Each row of a before or after table is a point. The points were changed in one or more steps. Then noise was added and the rows were shuffled. The steps act on how far a point lies along the listed directions, d1 being the first. Write out the steps. A step turns or swaps two directions, mirrors them in a line or flattens them onto one, adds a multiple of one to another, or multiplies one. Angles are multiples of 10 degrees, from the lower direction toward the higher: turns from -170 to 170, lines from 10 to 170 but not 90. Use the fewest steps. Two steps may share a direction if one is a turn and the other turns, adds or multiplies; they go together, in the order done. Otherwise the lowest direction goes first.
In the rows, 128 means zero.

Directions:
(1): [126 169 163]
(2): [144 162  90]
(3): [ 77 137 114]
Before (13 x 3)
[[114 150 116]
 [144 131 123]
 [211 137 141]
 [124 156 139]
 [117 125 113]
 [130 129 117]
 [204 118 135]
 [140 146 103]
 [121 159 135]
 [143 156 136]
 [134 155 137]
 [146 125 102]
 [148 160 128]]
After (13 x 3)
[[ 45 161 124]
 [ 83  92  80]
 [135 132 135]
 [ 85  84  65]
 [138 136 142]
 [126 105 105]
 [ 84  78  72]
 [ 74 110  85]
 [ 77 100  77]
 [161 130 148]
 [119 141 139]
 [ 77 181 155]
 [155 165 169]]
Steps: multiply d1 by 3; turn d1 and d3 by 140 degrees; multiply d2 by 0

Directions:
(1): [135 133 113 149  92 132  62  97 164]
(2): [178 132 156 151 188 125  97 146 135]
(3): [145 114 101  66 139 169  95 133 101]
Before (10 x 9)
[[116 138 149 171 105 104 129 110 153]
 [123 124 141 138 125 113 138 132 124]
 [ 77 142 119 151  81 112 150 111 127]
 [103 122 119 140 104 115 146 118 144]
 [116 138 143 151 127 117 145 133 137]
 [128 142 131 163  86 102 104  92 151]
 [124 134 151 149 141 103 163 146 142]
 [116 134 136 166 124 109 144 124 136]
 [164 114  93 138  79 149   7  71 164]
 [109 148 137 163  88 119 102  95 153]]
After (10 x 9)
[[218 113 168 139 236 130  99 160 111]
 [150 147 164 164 162 119 108 125 136]
 [119 133 133 155 123 116 138 125 134]
 [137 135 159 164 138 110 132 129 136]
 [106 130 128 135 107 112 157 131 141]
 [170 141 160 162 160 104 116 125 129]
 [119 121 135 134 114 118 130 129 130]
 [130 148 134 174 119 117  79 113 147]
 [116 136 140 143 122 124 139 128 137]
 [133 121 126 150 128 121 107 115 156]]
Steps: turn d1 and d2 by 100 degrees; multiply d3 by 0.7

Directions:
(1): [ 90 169 160 172 135 172 137 161 111 162 147 104 151  84 156 172 105 123]
(2): [104 129  83 190 101  83 134 167 137  81 122  96  89 102 121 118 132  95]
(3): [129 108 109 199 179 137  76  78 145 131 108 148 169 128 133 124 146 102]
(4): [147 151 114 130  62  80  91 135 104 143 132 160 187 129  95 168 114 123]
(5): [ 87 131 117 126 183  67 133 106  90 138 149 152 116  98 113 115  79 172]
(6): [ 77 124 139 111  95 123 108  64  92 101 182 105 124 129 156 138 175 113]
Before (14 x 18)
[[115 149 135 133 137 113 192 225 143 138 133 112  81  73 100 142  81 145]
 [190 105  91 144 161  90 122 136 146 169  88 179 144 133  84 120  93 134]
 [130 141 137 116  95  97 122 130 106 130 117 105 145 129 113 127 144 143]
 [ 72 141 142  83 173 107 179 143  69 135 138 111  52  96 139 123  89 175]
 [ 85 146 120 126 134 110 231 228 102 100 139  77  35  91 132  67  63 158]
 [149 121 112 139 156  77 170 185 163 127  98 150  66  93 100 100  75 167]
 [137 137 123  76  50 118 116 100  96 111 165 113 115 144 123 132 159 115]
 [117 105 146 120  96 101  92  76 106 120 164 142 156 151 134 124 185  96]
 [146 100 136 107  95 147 107  89 102 116 122 149 155 167 113 104 159 104]
 [155 150 154  67  72 102 107  79 123 124 166 152 152 163 134 151 146 136]
 [155  84  87  82 142  57 131 119 145 116 107 169  93 144  88  78  97 152]
 [149 107 137 126 119 101 110 124 124 142 147 164 146 136 116 129 126 130]
 [136 130 139  36  68 120 145 115  97 139 168 122 151 149 148 139 137 159]
 [181  96 138  90 128 159 102  89 157 143 104 149 142 171 120 120 181 120]]
After (14 x 18)
[[111 105 145 118 103  92  93  73 100 124 167 146 154 147 132 123 177 104]
 [132 101 133 105 113 127 108  81  87 120 129 158 152 157 107 101 142 121]
 [106  90 125 111 195 152 125  51 124 129 150 121 137 138 177  96 155 147]
 [194 108  91 142 146  90 124 145 149 166  88 176 144 135  82 124  96 131]
 [145  99 133 143 142 109 107 115 132 140 144 162 143 134 122 121 131 125]
 [ 85 129 137 114 171 146 171 144 101 119 118  91  49 107 154 117 123 141]
 [162 110 135  64 125 108 112  93 123 152 124 167 138 155 100 125 142 153]
 [123 122 134 150 147 121 112 102 124 125 106 101 142 128 130 107 159 132]
 [164  76  86 100 140  84 126 119 166 106  94 156  92 152  98  74 119 129]
 [123 123 133 177 180 167 178 199 181 128 112  98  82  84 126 124 119 114]
 [165 113 114 156 146 116 163 188 188 118  82 135  69 107 114 101 105 137]
 [118 107 117 127 146 149 100  51 117 107 150 114 108 140 146 100 174 107]
 [130 120 142 121 172 118  93  30 139 117 155 154 140 152 154 117 154 132]
 [107 125 122 164 153 179 217 213 148  88 112  57  38 112 159  57 113 116]]
Steps: multiply d5 by 0.4; turn d2 and d5 by -30 degrees; mirror d3 and d4 in the line at 50 degrees

Directions:
(1): [108 109 125  84 132 113  72 163 145 112 114 127 100 124 156 166 186 130
  95 129 143  63 179  98 188 118  96 104 123 117  82 124]
(2): [ 84 151 151 111 119 161 161 126 150 153 194 113 158 132 155 155 106 137
 168 168 119 103 129  88 121 108 117 178 116 171  76  67]
Before (11 x 32)
[[129 173 169 176 102 176 232  52 118 155 201 118 182 126  97 101  16 124
  187 160  98 195  70 138  41 116 159 179 131 168 186  94]
 [148 139 120 124 134 117 107 138 130 133 104 137 116 136 131 124 128 141
  113 105 142 149 140 133 120 145 123 104 113 124 129 167]
 [120 153 142 150 113 161 190 117 118 154 147 122 147 123 117 100  70 127
  163 137 136 169  97 129  86 127 162 146 127 135 150  98]
 [ 86 181 145 138 124 188 190 108 136 185 204 118 184 137 132 114  63 136
  212 166 116 139  96  99  86 121 133 184 132 197  87  55]
 [112 126 136 115 115 122 114 135 120 128 117 121 134 130 110 135 158 136
  120 124 119 122 149 118 124 104 125 107 117 117 127 140]
 [134 145 132 128 136 135 145 106 114 142 156 129 137 126 106 125  88 125
  144 126 107 144 104 139 104 139 147 134 115 122 145 114]
 [ 94 148 167 111 145 158 166 121 144 148 186 122 152 126 146 116  91 126
  176 148 107 146 124  89 106 140 119 187 117 176  94  46]
 [178  89  91 133 148  96  71 124 123 117  57 146  85 134 118 102 168 106
   98  77 134 145 134 176 159 150 132  67 144  58 177 181]
 [155 122 127 193 133 135 189  77  82 147 130 123 138 130  82  85  82 118
  157 126 100 207  73 165  50 137 163 124 121 133 201 150]
 [162 146 132 149 128 111 137 115 125 130  97 138 131 140 102 102 130 113
  131 106 131 186 108 157  84 155 151  99 150 111 187 166]
 [132 106 113  99 124 116  79 142 144  93 100 121 112 130 143 143 178 134
   84 103 134  83 149 118 167 136  92  93 113  96 117 184]]
After (11 x 32)
[[144 144 128 156 118 150 174  90 127 128 147 118 168 140 113  98  82 134
  149 119 111 168  75 147  75 141 136 147 115 130 163 164]
 [ 97 162 158  96 121 142 141 135 164 152 171 117 151 143 153 160 142 125
  159 156 129 109 144  87 116 123 115 149 132 159  90  87]
 [131 107  97  90 149 102  31 172 126 110  60 142  77 124 133 133 204 123
   81  95 158  67 186 119 208 138  95  53 148  99  99 157]
 [117 136 138 131 115 130 139 118 116 135 125 119 147 128  99 123 134 135
  133 126 111 147 128 126 100 106 137 118 118 124 144 140]
 [111 151 142 141 128 175 187  87 151 183 198 119 170 145 144 118  73 121
  203 153 101 158  87 127  86 122 141 186 126 152 120  65]
 [ 96 119 132  87 120 131 103 170 138 126 115 124 100 117 153 150 161 129
  104 131 159  79 173  91 176 117 117 101 122 111  89 104]
 [ 68 110 143  86 130 143 114 145 139 144 174 103 119 127 167 190 173 130
  134 172 119  50 174  63 163  95  87 132 100 158  54  75]
 [128 156 134 124 128 138 139 130 138 151 146 127 140 139 140 128 101 147
  147 127 132 151 126 116 102 134 124 138 108 151 112 134]
 [114 128 129  93 138 122 100 134 130 127 144 129 116 124 128 158 136 128
  119 127 120  88 150 113 153 131 122 115 111 115 106 110]
 [140  96 130  95 164  94  61 157 128  91  73 145  81 115 133 112 178 114
   83  90 138 122 170 121 176 161 104  89 130 102 127 134]
 [ 91 105 147  51 118 115  49 154 156  94 128 123  84 112 168 200 200 123
   67 144 149  12 224  68 226  97  69  83 122 114  75 112]]
Steps: turn d1 and d2 by -150 degrees
